Rows are points. Each copy is the shape, with its points in the same order, stretched, turned, moved and blurred by noise. Some copies are also mirrored. Which?
(in the rows, 128 means zero)

Shape (5 x 2)
[[110 166]
 [111 123]
 [169 158]
 [122 141]
 [123  92]]
Copy 1 (5 x 2)
[[ 75 114]
 [126 111]
 [102 171]
 [108 131]
 [171 125]]
Copy 1 is: only turned
Copy 2 (5 x 2)
[[ 83 145]
 [137 144]
 [ 89  90]
 [119 135]
 [180 138]]
Copy 2 is: mirrored
Copy 3 (5 x 2)
[[172 149]
 [160 103]
 [102 145]
 [146 125]
 [134  86]]
Copy 3 is: mirrored
Copy 4 (5 x 2)
[[167 151]
 [123 149]
 [160 100]
 [140 146]
 [100 138]]
Copy 4 is: only turned

Shape (7 x 3)
[[113 152 129]
 [129 154 109]
 [129 184  86]
 [ 90 144 166]
 [109 140 110]
 [157 139 129]
 [106  91 165]]
Copy 1 (7 x 3)
[[102 126 105]
 [122 148 113]
 [113 183 106]
 [ 72  82 103]
 [124 135  99]
 [133 135 142]
 [120  62 114]]
Copy 1 is: only turned
Copy 2 (7 x 3)
[[121 112 110]
 [132 126  93]
 [121 117  59]
 [101  91 148]
 [115 130 104]
 [159 127 120]
 [121 120 169]]
Copy 2 is: mirrored

Shape (7 x 4)
[[ 92 159 107 184]
 [118 170 135 122]
 [160 104 136  88]
 [ 95 141  91  89]
 [142 138 136 135]
 [101  93 122 117]
 [ 86 136 133 123]]
Copy 1 (7 x 4)
[[149 110  74 115]
 [131 160  97 139]
 [145 128 175 136]
 [141 168 124  67]
 [144 126 128 148]
 [119  98 149  92]
 [102 124 110 105]]
Copy 1 is: only turned
Copy 2 (7 x 4)
[[ 88 129  87 140]
 [117 123  97  90]
 [161 114 155 109]
 [120  65 109 101]
 [135 135 121 116]
 [110  98 155 126]
 [ 93 108 127 101]]
Copy 2 is: only turned
Copy 3 (7 x 4)
[[ 59  86 117 150]
 [ 97 153 119 154]
 [177 172 127 106]
 [ 98 152  77 110]
 [129 138 130 138]
 [124 137 122  81]
 [ 89 145 123 109]]
Copy 3 is: only turned

Shape (10 x 6)
[[140 102 112 172 131 127]
 [152 150 130 114 134 127]
 [153 108  90  88 128 104]
 [130 136 136 139  95 149]
 [149 111 116 125 130 162]
 [117  92  99 124 154 141]
 [148 122 143 145  87 137]
 [102  90  94 122 142  87]
 [130 141 162 177  70 132]
 [136  80 125  96 158 103]]
Copy 1 (10 x 6)
[[140 142 103 139 129 176]
 [136 147 135 153  98 125]
 [163 130  81 123 111 106]
 [127 114 150 133 112 154]
 [168 126 140 138 126 150]
 [161 135 107 140 160 124]
 [134 125 145 119 107 168]
 [123 137  65 114 154 106]
 [ 91 123 153 116 106 189]
 [158 154 108 110 135 107]]
Copy 1 is: mirrored
Copy 2 (10 x 6)
[[122 127 153 188  91 143]
 [127 171 112 147 148 146]
 [181 174 163 125 129 127]
 [129 110  95 136 125 154]
 [128 146 140 133 111 178]
 [122 159 167 130  83 141]
 [141  96 115 156 134 158]
 [147 149 177 137  92  86]
 [124  63  77 171 135 142]
 [129 169 195 128 137 115]]
Copy 2 is: mirrored
Copy 3 (10 x 6)
[[141 126 122 181 135 166]
 [152 136 111  93 113 148]
 [109  77  84 109 137 153]
 [157 122 147 136  85 118]
 [121 103 143 124 100 164]
 [ 72 119 121 144 136 154]
 [182 104 152 147  98 131]
 [ 87 111  80 151 172 118]
 [211 129 164 173  95 115]
 [ 88  97 120 118 172 144]]
Copy 3 is: only turned

Shape (14 x 8)
[[152 160 120 116 169 115 148 126]
 [102 154 128 100 147 103 114 130]
 [134 120 100 141  87 106  88 117]
 [132 143 108 126 181 141 108 150]
 [121 134  88  96 169 129 151 118]
 [135 128 124 165 135  77  90 107]
 [141 132 146  86 162 127 112 122]
 [ 94  93 132 156 103 162 157  98]
 [173 163 120  93 168 114 119 135]
 [ 80 145 131 147  88 168 134  98]
 [154 179 126  93 170 123 117 140]
 [ 91  99 129 151  85 151 160 141]
 [127 124 120 146 135  92 125 143]
 [ 89 112 130 138 101 164 123 107]]
Copy 1 (14 x 8)
[[119 138 144 163 156  94 135  92]
 [143 143 139 157 108 101 103 128]
 [127 118  51 119 110 117 133 150]
 [115 116 141 167 142 104  84 102]
 [137 152 142 140 180 101 103 121]
 [148  79  92 132 109  88 144 132]
 [112 135 158 128 114 104 116 106]
 [172 122 104  78 156 197 109 118]
 [ 84 145 139 168 134  79 137  94]
 [171 153  79 109 124 184  88  94]
 [ 94 152 148 178 125  82 117  86]
 [156 135 103 109 147 215 116 146]
 [138 106 118 153 128 119 138 147]
 [160 132  95  96 125 178  86 116]]
Copy 1 is: mirrored
Copy 2 (14 x 8)
[[116 165 115 134 170 161 117 120]
 [108 151 115 112 142 112  85 140]
 [134 133  88 102  75 113 124  85]
 [135 127 110 140 150 155  74 103]
 [ 81 115 126 116 158 146 105 113]
 [133 166  44 138 122 115 115  97]
 [ 95 168 142 132 141 114  80 102]
 [111  77 136 173 116  74 150 111]
 [118 186 125 112 153 168  95 101]
 [141  82 145 127 137  76 136 118]
 [128 178 133 111 165 161  84 114]
 [128  85 143 171  83  90 150 145]
 [126 150  81 151 110 132 118 132]
 [123  83 143 142 112  72 120 105]]
Copy 2 is: mirrored
Copy 3 (14 x 8)
[[135 116 142 145 110  69 147 134]
 [ 86 147 128 140 127  95 130 119]
 [150 143  87  98 147 133  92 122]
 [114 132 146 134 153 103 139 162]
 [104 124 118 148 106 101 178 146]
 [148 140  99 158 155  96  70 136]
 [100 127 159 138  97 111 127 145]
 [138 110 117 151 149 186 155  95]
 [133 125 152 118  95  65 133 151]
 [141 155 131 123 151 175 166  69]
 [121 139 161 118 104  67 141 138]
 [123  95 111 118 172 176 143  84]
 [123 111 104 141 159  97  97 130]
 [124 140 126 128 150 185 149 100]]
Copy 3 is: mirrored
Copy 4 (14 x 8)
[[129 137 150 148 165 121 122 106]
 [111  89 118 129 151 137 115 123]
 [166  86 129  85  98 126 135 114]
 [135 139 111 115 186 137 122 126]
 [141 111 124 158 178 120 155 117]
 [136 119 139  92 117 168 116  72]
 [124 117 129 148 140 157  98 144]
 [118 155 128 134  66 127 194 102]
 [150 120 150 148 174 135  93 136]
 [115 128 100 123  76  93 163 109]
 [131 120 134 142 179 126  89 130]
 [119 138 145 106  92 107 200 125]
 [127 118 155 100 141 146 144 101]
 [126 127 104 117  79 123 162 125]]
Copy 4 is: mirrored

Shape (11 x 8)
[[130 105 144 153 107 135 119 123]
 [152 129 117 163 104 150 166 132]
 [170 151 171 113 118 129 138 122]
 [136 105 102 151 142 139 142 120]
 [150 103 134 116 166  13 130 117]
 [139 139 117  80 126 105 134 145]
 [157 140 121 140 127 159 117 119]
 [146 181 110  88  91 113 150  97]
 [125 107 160 125 142 152 148  96]
 [132 130 120 160 117 178 144 109]
 [165  86 115 142 117 136 138 111]]
Copy 1 (11 x 8)
[[121 166 129 131 122 118 142 115]
 [ 78 139 128 124 132 142 153 126]
 [119 168 162 115 138 164 187  72]
 [116 143 156 124 125 114 133 134]
 [186 225 175 118 105 156 155 157]
 [150 153 148 154 137 168 128 116]
 [111 128 152 104 124 130 146  93]
 [104 129 163 151 105 188 157  89]
 [112 172 178 137 139 114 171  82]
 [ 86 116 149 124 128 109 147 101]
 [ 91 173 165 113 123 133 137 102]]
Copy 1 is: mirrored
Copy 2 (11 x 8)
[[ 95  97 111 147 117 114 136 130]
 [ 79 123 136 152 139  95 141 131]
 [145  99 129 120 122  87 167  76]
 [106 105 132 159 162 111 120 163]
 [193  80  70 114  92  47 138 210]
 [154 134 133  85 146 108 116 130]
 [122 125 134 154 162 123 132 101]
 [138 168 129 103 143 115 167 111]
 [120  66 151 147 135 117 160 120]
 [ 82 120 150 169 154 129 140 118]
 [ 97  90 104 146 162  96 136 143]]
Copy 2 is: mirrored
Copy 3 (11 x 8)
[[108 124 146 128 147 130 121 109]
 [146 129 146 160 116 102 114 115]
 [157 121 137 123 101  95 194 114]
 [139 155 121 156 154 120  94 115]
 [172 170 132 186 168 171 197 112]
 [165 119 102 138 117 145 149 123]
 [136 123 121 116 138  94 116 132]
 [202 112 144 116  94 125 169 153]
 [127 163 135 115 122 118 135  95]
 [125 133 145 123 127  98  91 121]
 [151 141 144 147 148 124 116  87]]
Copy 3 is: mirrored

Shape (14 x 9)
[[143 122 122  92 153 132  98 115 140]
 [132 147 116 120  91 121 122 141 145]
 [ 98 120 123 158 134  96 141 102  70]
 [153 140 123 141 144 117 111 119 123]
 [121 112  89 154 147 138 144 112 122]
 [153 121 113 126 161 133 118 114 161]
 [ 78 110 112 156 139  73 165 138  96]
 [138 182 146  98 122 117 160 135 149]
 [140 144 179 110 104 139 131 126 160]
 [103 141 100 141 148 113 122  91 118]
 [160 153 142 121 162 167 121 169 116]
 [160 136 121 146 166 123  95 107 155]
 [115 143 128 137 157 166  90 149 160]
 [ 98 117 113 162 143 112 156 101  75]]
Copy 1 (14 x 9)
[[160 169 142 122 137 143 106 161  99]
 [ 93 157 104 123 143 136 114 114 114]
 [181  73 122 157  78 126 133 110 131]
 [140 154 129 142 113 155 119 150 134]
 [172 100 106 137 137 164  99 144 145]
 [154 152 126 119 144 174 111 172 121]
 [184  78  90 142  93 123 168  91 125]
 [108 188 123  86 125 158 141  86 113]
 [ 70 153 150  92 141 122 132 126 116]
 [183  97 127 152 119 162 119 119 108]
 [127 208 143 123 144 141 116 143 167]
 [148 148 138 141 129 179 124 179 124]
 [127 155 146 145 186 140 124 148 138]
 [188  67 114 152  88 137 121 114 143]]
Copy 1 is: mirrored
Copy 2 (14 x 9)
[[139 120 175 153 148 182 153 117 124]
 [113 149 137 110 132 117 109 124 162]
 [127  52  68  82 171 121 137 123 103]
 [129 131 114 127 146 148 156  91 144]
 [118 105 115  96  91 160 152 135 120]
 [140 140 156 150 112 175 174 123 143]
 [ 94  91  85  72 169  86 144 179 113]
 [130 143 183 115 139  81 136 100 177]
 [154 133 159 171 122 105 101 110 159]
 [134  91 110 102 158 169 163 124 148]
 [ 97 136 187 152  99 134 162  62 143]
 [143 141 119 156 136 189 178  96 162]
 [ 98 134 168 180 107 178 157 118 180]
 [122  53  80  74 138 129 149 120 101]]
Copy 2 is: only turned
Copy 3 (14 x 9)
[[ 90 149 126 128 163 137 144 121 130]
 [115 156  83 115 115 123 107 118 148]
 [163  57 124 150 129 120 128 127 120]
 [103 111 101 137 147 152 121 132 127]
 [131 114  91 167 138 124 129 120  89]
 [ 86 144  99 152 146 154 147 117 114]
 [168  75 122 178  95 123 148 160 126]
 [136 154 137 113  93 183 112 128 123]
 [ 96 154 132 117  88 145 110  77 153]
 [132  96 104 123 139 132 148 127  94]
 [ 87 139 147 147 137 165  71 162 103]
 [ 70 119  89 137 152 162 145 124 118]
 [ 59 139 112 125 114 126 115 144  94]
 [167  64 123 162 130 125 125 125  98]]
Copy 3 is: mirrored
Copy 4 (14 x 9)
[[112 183  99 117 116 136 136 124 148]
 [137 106  98 124 131 130 133 163 101]
 [113 107 183 150 139 144  99 125  77]
 [106 147 124 145 119 122 146 133 116]
 [105  95 160 151 127 130 114 119 133]
 [107 161 113 135 118 106 136 132 158]
 [106  99 166 145 159 108  66 121  84]
 [122 118 107  77 140 108 161 152  94]
 [153 145 114 108 164 109 154 161 125]
 [ 98 125 172 126 122 146 102 143 114]
 [ 94 150  87 135 157 141 181 120 131]
 [ 96 178 127 147 115 103 135 152 152]
 [ 91 150 120 140 170 135 118 164 164]
 [106  92 194 145 147 143 105 117  87]]
Copy 4 is: only turned
